Every row gives one point. The last column is the point's height on a tilted bowl or saddle (a function of degree 2), plus a little noise. Along how many of its main directions does it bend up, bend down or stay straight?

Points (15 x 4):
[[-0.66  0.11  0.25 -0.62]
 [ 0.09 -0.44 -0.05 -0.26]
 [ 0.35 -0.39  0.05 -0.21]
 [ 0.27 -0.11  0.07 -0.03]
 [-0.23 -0.26 -0.11 -0.26]
 [ 0.00 -0.03 -0.07 -0.04]
 [-0.24 -0.03 -0.24 -0.18]
 [-0.04 -0.24 -0.15 -0.14]
 [ 0.10 -0.53 -0.31 -0.40]
 [-0.24  0.14  0.13 -0.15]
 [-0.14  0.01  0.20 -0.13]
 [-0.01 -0.16  0.30 -0.21]
 [ 0.73  0.37  0.00 -0.31]
 [ 0.16  0.13 -0.56 -0.33]
 [ 0.29 -0.18  0.10 -0.06]]
Directions: 0 up, 3 down, 0 straight

Points:
[[ 0.01 -0.29 -0.09 -0.27]
 [ 0.19 -0.23 -0.64  0.39]
 [ 0.17  0.22  0.46  0.19]
 [ 0.18 -0.12 -0.12 -0.14]
 [ 0.02 -0.18 -0.25 -0.24]
 [ 0.05 -0.41 -0.29 -0.10]
 [ 0.07  0.22  0.09  0.05]
 [ 0.58 -0.41  0.52 -0.51]
 [-0.04 -0.35 -0.03 -0.27]
 [-0.10 -0.07  0.15 -0.24]
 [-0.27 -0.04 -0.01 -0.38]
 [ 0.14 -0.28  0.25 -0.25]
 [ 0.19  0.02 -0.37  0.14]
 [ 0.46 -0.33  0.12 -0.21]
 [ 0.06  0.12  0.57  0.19]
 [-0.06 -0.09 -0.23 -0.31]]
Directions: 2 up, 1 down, 0 straight

Points, 17 rows:
[[ 0.25 -0.16 -0.09  0.06]
 [ 0.12  0.55  0.37  0.55]
 [-0.10 -0.05  0.06  0.01]
 [-0.16  0.31 -0.29 -0.04]
 [ 0.16 -0.01  0.27  0.25]
 [-0.17 -0.19 -0.02 -0.05]
 [-0.15  0.01  0.06  0.02]
 [ 0.14  0.27  0.04  0.22]
 [-0.42 -0.63 -0.57  0.62]
 [-0.28 -0.54  0.05 -0.20]
 [-0.26 -0.16  0.05  0.03]
 [-0.23 -0.04 -0.39  0.19]
 [-0.21  0.06  0.14  0.07]
 [ 0.07  0.11 -0.29  0.15]
 [-0.36  0.18  0.03  0.04]
 [-0.61 -0.03  0.32  0.54]
 [-0.34  0.25  0.19  0.10]]
Directions: 2 up, 1 down, 0 straight

Points, 27 rows:
[[ 0.29 -0.34  0.19 -0.09 -0.30]
 [-0.06 -0.25  0.45 -0.65 -0.69]
 [ 0.10 -0.06 -0.09  0.08 -0.01]
 [-0.12  0.03  0.12 -0.09  0.06]
 [-0.14 -0.20  0.08 -0.69 -0.47]
 [-0.04 -0.08 -0.81 -0.24 -0.50]
 [ 0.19  0.44  0.29 -0.12 -0.19]
 [-0.29  0.38  0.26  0.13 -0.01]
 [ 0.07  0.29 -0.41  0.20 -0.13]
 [ 0.24 -0.41 -0.03  0.38 -0.34]
 [ 0.36 -0.12 -0.42 -0.25 -0.44]
 [-0.43  0.49 -0.04 -0.03  0.20]
 [ 0.27  0.08 -0.25  0.21 -0.16]
 [ 0.00 -0.21 -0.15  0.29 -0.05]
 [-0.13  0.16  0.05  0.25  0.06]
 [ 0.05  0.09  0.39 -0.07 -0.14]
 [-0.05  0.37  0.07 -0.16  0.02]
 [-0.27 -0.26  0.18 -0.04 -0.06]
 [-0.06  0.14  0.17 -0.11  0.03]
 [ 0.30  0.70  0.04  0.08 -0.44]
 [ 0.45 -0.05  0.02  0.46 -0.37]
 [-0.16 -0.04  0.03  0.27  0.04]
 [-0.23  0.50 -0.29  0.05  0.07]
 [ 0.28 -0.17 -0.22  0.04 -0.18]
 [ 0.06 -0.05 -0.03  0.29 -0.05]
 [-0.10  0.08  0.03 -0.47 -0.09]
 [ 0.21  0.21  0.25 -0.44 -0.23]]
Directions: 0 up, 3 down, 1 straight

Points, 23 rows:
[[-0.30  0.49 -0.33  0.00 -0.42]
 [ 0.21  0.39 -0.48 -0.45 -0.81]
 [ 0.35  0.39 -0.09 -0.03 -0.10]
 [ 0.33 -0.45 -0.22  0.21 -0.16]
 [ 0.02 -0.47  0.13  0.17  0.02]
 [-0.25 -0.17  0.21  0.11  0.23]
 [-0.19  0.14 -0.26  0.12 -0.05]
 [-0.11  0.22 -0.41  0.05 -0.18]
 [-0.24 -0.19 -0.23 -0.03 -0.09]
 [ 0.23 -0.18 -0.13 -0.22 -0.15]
 [ 0.24  0.25  0.47  0.12  0.10]
 [-0.11  0.00  0.05  0.51  0.23]
 [-0.05  0.45 -0.40 -0.06 -0.34]
 [-0.15 -0.37 -0.02  0.49 -0.04]
 [ 0.25  0.14 -0.19  0.20  0.12]
 [-0.12 -0.11  0.22  0.18  0.25]
 [-0.24 -0.27  0.14  0.35  0.14]
 [-0.01  0.02 -0.01  0.26  0.22]
 [ 0.38  0.40 -0.02 -0.26 -0.41]
 [-0.35 -0.40 -0.11  0.29 -0.11]
 [-0.58 -0.41 -0.22  0.03 -0.39]
 [-0.22 -0.34  0.08  0.33  0.08]
 [-0.34 -0.22 -0.03 -0.04  0.01]]
Directions: 0 up, 2 down, 2 straight

Points (25 x 5):
[[ 0.02 -0.11 -0.63 -0.57 -0.16]
 [ 0.05  0.11 -0.19 -0.12 -0.18]
 [-0.08  0.70  0.22  0.45  0.49]
 [ 0.09  0.18  0.11 -0.09  0.05]
 [ 0.16  0.45  0.02 -0.12  0.09]
 [-0.09 -0.03 -0.21 -0.41 -0.21]
 [ 0.00  0.36 -0.14  0.05 -0.17]
 [-0.03 -0.03  0.09 -0.07 -0.03]
 [-0.04  0.06  0.67 -0.05  0.36]
 [-0.41  0.07  0.25  0.03 -0.03]
 [ 0.32 -0.52  0.16  0.28  0.44]
 [ 0.37 -0.33  0.35  0.01  0.45]
 [-0.08  0.00 -0.01 -0.22 -0.12]
 [ 0.17 -0.45  0.45  0.52  0.44]
 [-0.01 -0.09  0.03 -0.19 -0.06]
 [-0.14  0.01 -0.24  0.27 -0.16]
 [-0.15 -0.19  0.41 -0.19  0.10]
 [ 0.18 -0.37 -0.09  0.29  0.19]
 [-0.02 -0.09  0.43 -0.35  0.17]
 [ 0.05  0.01  0.28 -0.32  0.11]
 [-0.14  0.29  0.12  0.34  0.06]
 [ 0.08  0.07  0.15  0.25  0.08]
 [ 0.35 -0.02  0.69 -0.17  0.67]
 [-0.08 -0.19 -0.13  0.09 -0.06]
 [ 0.47 -0.30 -0.12  0.20  0.31]]
Directions: 2 up, 0 down, 2 straight

Points:
[[-0.32 -0.10  0.01 -0.26 -0.36 -0.19  0.09]
 [ 0.06  0.20  0.49 -0.05 -0.40 -0.01  0.24]
 [-0.42 -0.34  0.25  0.11  0.34 -0.12  0.37]
 [ 0.38  0.14  0.04 -0.35 -0.42  0.15  0.20]
 [-0.11 -0.37  0.11  0.01 -0.40  0.17 -0.03]
 [-0.17  0.28  0.14  0.76  0.15 -0.54 -0.20]
 [-0.17 -0.21 -0.21 -0.43  0.43  0.00  0.21]
 [ 0.19 -0.09 -0.31  0.22  0.15 -0.35 -0.09]
 [-0.34  0.29  0.02 -0.13  0.20  0.11  0.25]
 [ 0.21  0.23  0.36 -0.29 -0.04  0.10  0.34]
 [ 0.37 -0.12  0.14 -0.08  0.26 -0.02  0.12]
 [-0.06  0.46 -0.56 -0.06 -0.39  0.17  0.37]
 [ 0.06 -0.12 -0.29 -0.29 -0.02  0.02 -0.04]
 [ 0.17  0.26 -0.51  0.32  0.29 -0.22 -0.09]
 [-0.06  0.61 -0.03 -0.35  0.18  0.18  0.42]
 [-0.02  0.24  0.14  0.34 -0.17  0.16 -0.12]
 [-0.03  0.05  0.37 -0.18  0.40 -0.30  0.58]
 [-0.21  0.21  0.19 -0.13  0.06  0.12  0.25]
 [ 0.16 -0.08  0.37 -0.44  0.04  0.20  0.51]
 [ 0.14  0.00  0.96  0.16 -0.64  0.22  0.62]
 [-0.07 -0.39  0.27 -0.37 -0.07 -0.04  0.29]
 [-0.38  0.26  0.00  0.27 -0.29  0.37  0.01]
 [ 0.34 -0.22  0.18 -0.21  0.18  0.02  0.24]
 [ 0.20 -0.45  0.07 -0.09 -0.30 -0.28 -0.01]
 [ 0.51 -0.39  0.29 -0.37  0.25  0.04  0.60]
 [ 0.08 -0.22 -0.22  0.30 -0.16  0.19 -0.07]
 [-0.03  0.14  0.48  0.16 -0.02 -0.30  0.13]
 [ 0.41  0.00 -0.19 -0.11  0.09  0.15 -0.02]
 [ 0.07 -0.14  0.04 -0.01  0.13 -0.29  0.04]
 [ 0.17  0.47  0.17 -0.07 -0.51 -0.49  0.25]
 [-0.39 -0.30 -0.01 -0.16  0.15 -0.04  0.11]
 [-0.30 -0.70 -0.16 -0.22  0.14 -0.02  0.06]
 [ 0.40  0.20 -0.20  0.46  0.02  0.02 -0.31]
 [ 0.00  0.05 -0.21  0.02 -0.01 -0.32  0.01]
 [ 0.28 -0.23  0.17 -0.65  0.03 -0.21  0.35]
 [ 0.25  0.10  0.48  0.37  0.02 -0.11 -0.15]
 [-0.24  0.07  0.50 -0.33 -0.12 -0.36  0.68]
 [ 0.42 -0.53  0.00  0.03 -0.38  0.13  0.24]
 [-0.29 -0.21 -0.07  0.35 -0.60 -0.04 -0.13]
 [-0.14  0.22 -0.15  0.07 -0.16  0.34 -0.03]
 [ 0.35  0.47  0.09  0.16 -0.30 -0.29 -0.15]
 [ 0.14 -0.11 -0.12  0.03  0.16 -0.37 -0.01]
 [ 0.00 -0.14  0.01  0.32 -0.12  0.01 -0.14]
 [-0.02 -0.07 -0.05  0.06  0.35 -0.09  0.05]
 [-0.15 -0.25 -0.03  0.25  0.27  0.05  0.01]
 [-0.26 -0.28 -0.24  0.11 -0.26 -0.14 -0.11]
 [-0.46 -0.30  0.10  0.15  0.10 -0.27  0.14]]
Directions: 3 up, 1 down, 2 straight

Points, 42 rows:
[[ 0.03 -0.29  0.54  0.12 -0.05  0.06 -0.05]
 [-0.43 -0.02  0.44 -0.23 -0.25  0.24  0.58]
 [ 0.31 -0.36  0.15  0.49  0.29 -0.26 -0.65]
 [ 0.20  0.03  0.16  0.06 -0.86  0.39  0.71]
 [-0.02  0.02 -0.25  0.58 -0.21  0.23  0.22]
 [ 0.11 -0.15  0.10 -0.10 -0.19 -0.34 -0.01]
 [ 0.43 -0.10  0.00  0.32  0.03  0.03 -0.13]
 [-0.35 -0.42  0.25 -0.13  0.09 -0.19 -0.20]
 [ 0.38 -0.05 -0.08 -0.19  0.05  0.24 -0.06]
 [ 0.36  0.45  0.33 -0.13 -0.69 -0.23  0.35]
 [-0.01 -0.14  0.09 -0.52  0.45 -0.27 -0.12]
 [ 0.36 -0.23 -0.47 -0.44 -0.17  0.44 -0.02]
 [ 0.69 -0.20 -0.41  0.41  0.07  0.05  0.17]
 [-0.31 -0.27  0.41 -0.34  0.07  0.06  0.19]
 [-0.41  0.10  0.10  0.09 -0.04  0.00  0.06]
 [-0.06 -0.18  0.21 -0.17  0.23 -0.15 -0.20]
 [-0.02  0.20  0.06 -0.48  0.00  0.18  0.18]
 [-0.16 -0.08  0.15 -0.02  0.13  0.34  0.05]
 [ 0.31  0.03  0.61 -0.14 -0.22  0.25  0.23]
 [ 0.19  0.18  0.22 -0.32 -0.02  0.21  0.10]
 [ 0.17 -0.14  0.03 -0.42  0.28 -0.16 -0.20]
 [ 0.07 -0.23  0.32  0.05  0.29  0.19 -0.18]
 [ 0.18 -0.41  0.27 -0.27 -0.25 -0.03  0.17]
 [-0.05  0.10  0.00 -0.09 -0.07 -0.11  0.00]
 [-0.51 -0.17 -0.18 -0.50 -0.14  0.06  0.38]
 [ 0.16 -0.21 -0.07 -0.04 -0.32  0.17  0.15]
 [ 0.14 -0.39 -0.46 -0.09 -0.05  0.18  0.01]
 [-0.03 -0.13  0.14  0.18 -0.39 -0.22  0.12]
 [ 0.02 -0.03 -0.07 -0.01 -0.23 -0.46 -0.03]
 [-0.05 -0.06 -0.10  0.16  0.01  0.49  0.24]
 [-0.09  0.26  0.30 -0.57  0.33  0.07  0.39]
 [-0.51 -0.11  0.04  0.17  0.09 -0.23 -0.46]
 [-0.01 -0.04 -0.06 -0.03  0.09 -0.06 -0.20]
 [ 0.05  0.17 -0.11  0.00  0.43 -0.23 -0.38]
 [-0.25  0.15 -0.07  0.39 -0.08 -0.01 -0.09]
 [ 0.15 -0.43 -0.19 -0.40  0.11  0.61  0.06]
 [-0.07  0.41 -0.37 -0.56  0.10  0.23  0.33]
 [ 0.43  0.08  0.35 -0.24 -0.37 -0.02  0.08]
 [ 0.50  0.29  0.37  0.10 -0.07  0.44  0.25]
 [-0.43 -0.23 -0.06 -0.02  0.22 -0.18 -0.46]
 [ 0.10 -0.37  0.13 -0.15  0.00 -0.24 -0.11]
 [ 0.56 -0.03  0.14 -0.09  0.25  0.35  0.08]]
Directions: 3 up, 1 down, 2 straight

Points:
[[-0.16 -0.20  0.17  0.24  0.23  0.16  0.28]
 [ 0.05  0.30  0.11 -0.02 -0.21  0.23 -0.05]
 [ 0.37  0.04  0.13 -0.21 -0.61  0.07  0.00]
 [ 0.06 -0.22 -0.09  0.16 -0.32  0.35  0.22]
 [ 0.11 -0.31 -0.01  0.11 -0.25 -0.57  0.08]
 [ 0.31  0.11  0.22 -0.05 -0.26 -0.24 -0.11]
 [ 0.02  0.27  0.26  0.04  0.28 -0.36  0.09]
 [-0.19 -0.16  0.44 -0.24  0.35  0.54  0.58]
 [-0.12  0.56 -0.36 -0.65 -0.30  0.15  0.24]
 [-0.63 -0.12  0.36  0.07  0.01 -0.18  0.22]
 [-0.44  0.19  0.07 -0.01  0.14  0.54  0.34]
 [ 0.14  0.17 -0.08  0.38  0.14  0.12  0.13]
 [ 0.37  0.37 -0.28  0.16  0.53 -0.16  0.41]
 [ 0.11  0.03 -0.20 -0.27  0.09  0.04 -0.02]
 [-0.04 -0.30 -0.17 -0.43 -0.02  0.47  0.29]
 [-0.17  0.14 -0.05  0.20 -0.08  0.02 -0.07]
 [ 0.19  0.35  0.40  0.08  0.14 -0.20  0.09]
 [ 0.16  0.16  0.10 -0.53 -0.11  0.31  0.04]
 [ 0.46 -0.36  0.32  0.18 -0.17  0.71  0.84]
 [ 0.17 -0.08  0.50  0.14 -0.55  0.10  0.25]
 [ 0.27  0.13 -0.06  0.06 -0.19 -0.37 -0.08]
 [ 0.05 -0.15  0.39 -0.29 -0.25 -0.28 -0.16]
 [-0.01  0.67  0.16 -0.05  0.28  0.51  0.38]
 [-0.03 -0.35  0.01 -0.26 -0.13 -0.39 -0.13]
 [-0.03 -0.01  0.01  0.14  0.01 -0.42 -0.03]
 [ 0.06  0.12 -0.37  0.00  0.23 -0.17  0.07]
 [ 0.15 -0.05 -0.06  0.06  0.29  0.02  0.12]
 [ 0.13  0.46  0.23 -0.13 -0.12 -0.45 -0.05]
 [-0.05  0.12  0.28  0.08 -0.20  0.32  0.09]
 [ 0.01 -0.05 -0.21 -0.36  0.19 -0.16 -0.01]
 [ 0.20 -0.63 -0.21 -0.28  0.01  0.45  0.48]
 [-0.38  0.01 -0.16  0.16  0.05 -0.26  0.00]
 [ 0.03 -0.21 -0.32 -0.11 -0.12  0.52  0.34]
 [ 0.32  0.11  0.36 -0.26 -0.28 -0.11 -0.12]
 [-0.47 -0.52  0.33  0.18  0.19  0.08  0.50]
 [ 0.17 -0.19 -0.04  0.55 -0.14 -0.20  0.31]
 [ 0.16  0.20 -0.18  0.20  0.21  0.22  0.15]
 [-0.27 -0.40 -0.01  0.04 -0.20 -0.09  0.06]]
Directions: 5 up, 0 down, 1 straight

Points, 65 rows:
[[ 0.25 -0.40 -0.47  0.09 -0.54  0.28  0.10  0.07  0.35]
 [ 0.46 -0.15  0.45  0.21 -0.07  0.15 -0.27  0.19  0.25]
 [-0.39 -0.16  0.02  0.11  0.01 -0.30  0.38  0.43  0.27]
 [ 0.05 -0.18 -0.25 -0.14 -0.14  0.26 -0.39 -0.22  0.09]
 [ 0.23  0.10 -0.07  0.00 -0.48 -0.24 -0.30 -0.02 -0.01]
 [ 0.24  0.03 -0.56 -0.06  0.22 -0.12 -0.20  0.26  0.18]
 [ 0.30 -0.11  0.30 -0.02  0.37 -0.26  0.21 -0.22  0.34]
 [ 0.01  0.55  0.02 -0.36  0.28 -0.11 -0.52 -0.15  0.08]
 [-0.06 -0.08 -0.02  0.13  0.06 -0.37  0.13  0.44  0.10]
 [ 0.00 -0.02 -0.93  0.12  0.10 -0.09  0.02  0.17  0.31]
 [ 0.01 -0.55  0.14 -0.60 -0.07 -0.31  0.08  0.51  0.35]
 [ 0.14  0.02 -0.23 -0.20  0.12  0.27 -0.14  0.46  0.29]
 [ 0.13 -0.38  0.09 -0.15  0.02 -0.02  0.33  0.29  0.27]
 [ 0.27 -0.28 -0.37 -0.05 -0.26  0.07 -0.37 -0.07  0.09]
 [-0.13  0.18  0.07  0.19  0.05 -0.07 -0.51  0.03  0.05]
 [-0.30 -0.25  0.23  0.17 -0.06  0.17  0.05  0.04  0.16]
 [-0.19 -0.25  0.29 -0.01  0.46  0.23 -0.16  0.66  0.54]
 [ 0.06  0.03  0.37  0.05  0.11  0.41 -0.55 -0.47  0.34]
 [ 0.25 -0.38 -0.02  0.26  0.13  0.16  0.20  0.21  0.27]
 [ 0.58 -0.47 -0.21 -0.13 -0.19  0.09  0.03  0.20  0.15]
 [-0.20 -0.24  0.14 -0.08  0.29 -0.28 -0.28  0.01  0.20]
 [ 0.29 -0.10 -0.22  0.62 -0.20  0.24  0.16  0.41  0.47]
 [-0.32  0.35 -0.05  0.32  0.06  0.30 -0.04  0.10  0.09]
 [-0.07 -0.48 -0.22  0.36  0.31  0.00 -0.06  0.17  0.27]
 [ 0.04  0.20  0.21 -0.22 -0.52 -0.31 -0.11 -0.11  0.15]
 [-0.38  0.01 -0.88 -0.42 -0.12 -0.04  0.03 -0.35  0.36]
 [ 0.32  0.47 -0.12  0.07 -0.28 -0.22 -0.38  0.08 -0.03]
 [ 0.45 -0.09 -0.16 -0.19  0.18  0.30 -0.01  0.07  0.29]
 [ 0.21  0.14  0.50 -0.01  0.23  0.04 -0.18 -0.13  0.26]
 [ 0.01 -0.26  0.25 -0.05 -0.11  0.18  0.09  0.25  0.19]
 [ 0.28  0.21  0.22  0.18  0.18 -0.36  0.03 -0.01  0.15]
 [-0.16 -0.13  0.02 -0.78 -0.31  0.02 -0.44  0.27  0.37]
 [ 0.08 -0.14 -0.05  0.08  0.12 -0.08 -0.18  0.03  0.04]
 [ 0.47  0.33 -0.04 -0.04  0.10 -0.73  0.11  0.01  0.10]
 [ 0.33  0.04 -0.16  0.23  0.21 -0.23 -0.16 -0.17  0.08]
 [ 0.00  0.13 -0.08  0.35 -0.37  0.09  0.14 -0.10  0.18]
 [ 0.26 -0.17 -0.76 -0.06 -0.06 -0.02 -0.21 -0.37  0.26]
 [-0.12 -0.33 -0.21 -0.81  0.08  0.13  0.07  0.08  0.59]
 [-0.32 -0.14 -0.01 -0.01  0.21  0.46 -0.18  0.00  0.19]
 [-0.13  0.17  0.66  0.06  0.25 -0.12  0.03  0.35  0.50]
 [ 0.19 -0.02 -0.56  0.11 -0.37  0.26  0.18  0.18  0.35]
 [ 0.54 -0.13  0.09  0.00  0.24  0.03 -0.38  0.04  0.10]
 [-0.22 -0.25 -0.01  0.75  0.15 -0.29  0.15  0.19  0.31]
 [ 0.11  0.48  0.25 -0.13  0.13 -0.05 -0.09  0.10  0.21]
 [ 0.41  0.23 -0.44  0.05  0.16  0.30  0.05  0.45  0.56]
 [ 0.00 -0.12  0.00 -0.50  0.41 -0.02 -0.06  0.45  0.46]
 [-0.44  0.18 -0.09 -0.10  0.15 -0.18  0.31 -0.31 -0.01]
 [-0.01  0.15  0.28  0.06 -0.16 -0.11 -0.07  0.04  0.11]
 [-0.64  0.26  0.03  0.16 -0.20  0.30 -0.07  0.06  0.07]
 [-0.33  0.51  0.01 -0.28  0.04  0.42 -0.03  0.07  0.27]
 [-0.35 -0.64 -0.09 -0.01 -0.46  0.19 -0.28 -0.43  0.40]
 [ 0.17  0.30 -0.07  0.37  0.00 -0.38 -0.11 -0.22  0.02]
 [-0.39  0.29  0.04 -0.24  0.18  0.27 -0.29  0.42  0.39]
 [ 0.44 -0.21 -0.14 -0.14 -0.04 -0.58 -0.26  0.03 -0.16]
 [-0.09  0.01 -0.03  0.42  0.05 -0.03  0.10  0.43  0.17]
 [ 0.36  0.36 -0.20 -0.75 -0.18 -0.10 -0.16  0.25  0.39]
 [-0.21  0.11 -0.11 -0.12  0.24  0.08 -0.14 -0.11  0.06]
 [ 0.08  0.05 -0.13  0.13  0.38  0.38 -0.17  0.02  0.30]
 [-0.01  0.16 -0.29  0.37 -0.25  0.18  0.21  0.40  0.30]
 [-0.38  0.12  0.01  0.21 -0.11 -0.03 -0.11  0.05  0.03]
 [-0.40  0.68 -0.22 -0.12 -0.10 -0.25 -0.10  0.09  0.07]
 [-0.26 -0.15 -0.14  0.18  0.25  0.26 -0.26 -0.01  0.17]
 [ 0.13 -0.27  0.07  0.16  0.07  0.41  0.36  0.10  0.27]
 [ 0.16 -0.07  0.12  0.29  0.03 -0.67 -0.04 -0.23  0.13]
 [-0.05  0.06 -0.68 -0.08 -0.17 -0.13 -0.10 -0.08  0.14]]
Directions: 5 up, 1 down, 2 straight

Points, 67 rows:
[[-0.21 -0.25  0.34  0.20  0.05  0.49  0.44  0.53 -0.44]
 [-0.04 -0.08 -0.48 -0.25 -0.34  0.18 -0.22 -0.49 -0.02]
 [ 0.30 -0.03  0.03 -0.10  0.20 -0.59 -0.41  0.32  0.09]
 [ 0.18 -0.12  0.29  0.13 -0.09 -0.13 -0.04 -0.34  0.07]
 [-0.39  0.01 -0.19 -0.03  0.05  0.56 -0.21 -0.12 -0.02]
 [ 0.15  0.25 -0.21  0.05 -0.01  0.13 -0.20 -0.08  0.01]
 [ 0.12  0.44 -0.29 -0.22  0.25 -0.23 -0.42  0.25 -0.14]
 [-0.41  0.52  0.08 -0.12 -0.02 -0.29 -0.42  0.57 -0.54]
 [-0.17  0.00 -0.15  0.19 -0.18 -0.44  0.15  0.01 -0.13]
 [ 0.00  0.16  0.03 -0.21  0.23  0.48  0.17 -0.08 -0.15]
 [-0.38 -0.11 -0.07  0.20  0.33 -0.27  0.06  0.15  0.04]
 [ 0.21 -0.24  0.25 -0.13 -0.36  0.08 -0.35 -0.37 -0.05]
 [ 0.03 -0.35 -0.27  0.31 -0.02  0.27 -0.09  0.15  0.16]
 [ 0.18 -0.32 -0.04  0.49  0.13 -0.32 -0.22 -0.24  0.14]
 [ 0.20  0.10 -0.35  0.11  0.20  0.08 -0.22  0.21  0.10]
 [ 0.15  0.02 -0.36  0.26  0.33  0.62  0.13  0.08  0.05]
 [ 0.15 -0.11 -0.33  0.02  0.09 -0.57  0.02  0.05 -0.10]
 [-0.03  0.30 -0.05 -0.18  0.36  0.22  0.29 -0.16 -0.38]
 [-0.32  0.02  0.03  0.16  0.32 -0.49 -0.04  0.21  0.12]
 [-0.28 -0.26 -0.40  0.75  0.20 -0.24 -0.11 -0.01 -0.02]
 [ 0.04  0.09  0.01 -0.23 -0.25 -0.10 -0.15 -0.12 -0.08]
 [ 0.27  0.08  0.45  0.01 -0.20  0.04 -0.66  0.09 -0.09]
 [ 0.03  0.34  0.11  0.50 -0.12 -0.27 -0.06 -0.07  0.01]
 [-0.09 -0.48 -0.02 -0.55  0.05 -0.47 -0.07 -0.01 -0.10]
 [-0.28 -0.18 -0.51 -0.31 -0.23  0.36  0.28  0.14  0.15]
 [-0.27  0.00  0.05 -0.05 -0.04 -0.02  0.11  0.01 -0.05]
 [-0.35 -0.12 -0.05  0.25  0.06  0.18  0.25 -0.12 -0.08]
 [ 0.23  0.18 -0.47  0.13 -0.34  0.41 -0.04 -0.31 -0.12]
 [ 0.08  0.13 -0.18 -0.03  0.44 -0.29  0.23  0.07 -0.16]
 [-0.33 -0.50  0.30 -0.12  0.19 -0.02 -0.11  0.17 -0.09]
 [-0.03  0.46 -0.16  0.13  0.54 -0.66  0.15 -0.19 -0.28]
 [-0.20  0.44  0.02 -0.49  0.46  0.01 -0.16  0.12 -0.54]
 [-0.12  0.57 -0.38  0.29 -0.38  0.01 -0.19  0.06 -0.55]
 [ 0.06  0.00 -0.11  0.17  0.13 -0.39  0.43  0.10 -0.23]
 [ 0.26 -0.08  0.05 -0.29 -0.34 -0.09  0.23  0.24 -0.17]
 [ 0.58 -0.40  0.06 -0.06  0.33  0.04  0.25  0.25 -0.25]
 [ 0.77  0.01  0.07  0.00  0.18 -0.11  0.39  0.40 -0.51]
 [ 0.15 -0.05  0.07 -0.56 -0.02 -0.17  0.20  0.14 -0.28]
 [-0.31  0.41 -0.07 -0.08  0.03  0.13 -0.57 -0.12 -0.28]
 [ 0.24  0.00 -0.04 -0.12 -0.05  0.38  0.56 -0.35 -0.04]
 [ 0.20 -0.02 -0.20  0.07  0.20 -0.30 -0.09  0.60 -0.04]
 [ 0.00  0.41 -0.25  0.24  0.09 -0.38  0.26 -0.34 -0.50]
 [ 0.16  0.23 -0.32  0.02  0.06  0.28 -0.20 -0.01  0.01]
 [ 0.57  0.10 -0.44 -0.43 -0.19 -0.37  0.38  0.34 -0.84]
 [-0.23 -0.23  0.55 -0.32  0.12 -0.16 -0.17  0.77 -0.73]
 [ 0.12 -0.22 -0.06  0.27 -0.22 -0.44  0.45  0.52 -0.43]
 [ 0.12  0.24 -0.30  0.00 -0.37 -0.11  0.19  0.16 -0.31]
 [ 0.15  0.24  0.18  0.43 -0.24  0.19 -0.60  0.08  0.10]
 [-0.14 -0.34 -0.41 -0.06  0.19  0.24 -0.18  0.37  0.16]
 [ 0.03 -0.29  0.29  0.17  0.12  0.02 -0.08 -0.31  0.10]
 [-0.10  0.14  0.02  0.09 -0.23 -0.24  0.02  0.28 -0.16]
 [-0.37  0.25 -0.02 -0.19 -0.16  0.38 -0.13  0.21 -0.35]
 [ 0.23 -0.05  0.05 -0.02  0.59  0.12 -0.34 -0.20  0.27]
 [ 0.00  0.41  0.15 -0.28  0.17  0.09  0.00 -0.05 -0.29]
 [ 0.34 -0.01 -0.45 -0.35  0.09  0.14 -0.22  0.32 -0.20]
 [-0.03 -0.29 -0.39  0.05  0.06 -0.53 -0.19 -0.26 -0.01]
 [ 0.24  0.16  0.33  0.52  0.03  0.15  0.33 -0.24 -0.08]
 [-0.12  0.21 -0.03  0.05  0.03  0.04  0.16 -0.37 -0.19]
 [ 0.36  0.13 -0.01 -0.30 -0.06 -0.20 -0.19  0.11 -0.17]
 [-0.64 -0.05 -0.20  0.08 -0.37 -0.53  0.25 -0.46 -0.34]
 [-0.15  0.09 -0.17 -0.05 -0.21 -0.08  0.57 -0.08 -0.23]
 [ 0.39 -0.19  0.35 -0.13  0.56 -0.14  0.04 -0.13 -0.05]
 [ 0.29  0.29  0.06 -0.24  0.46 -0.14 -0.20 -0.34 -0.13]
 [ 0.25  0.11 -0.26 -0.09  0.00 -0.25  0.52 -0.14 -0.40]
 [-0.19  0.07  0.13 -0.09 -0.25 -0.06 -0.05 -0.11 -0.07]
 [-0.25 -0.37  0.39 -0.32 -0.44 -0.21 -0.28 -0.12 -0.24]
 [ 0.15  0.08  0.05 -0.26 -0.10 -0.22  0.14 -0.09 -0.11]]
Directions: 1 up, 5 down, 2 straight
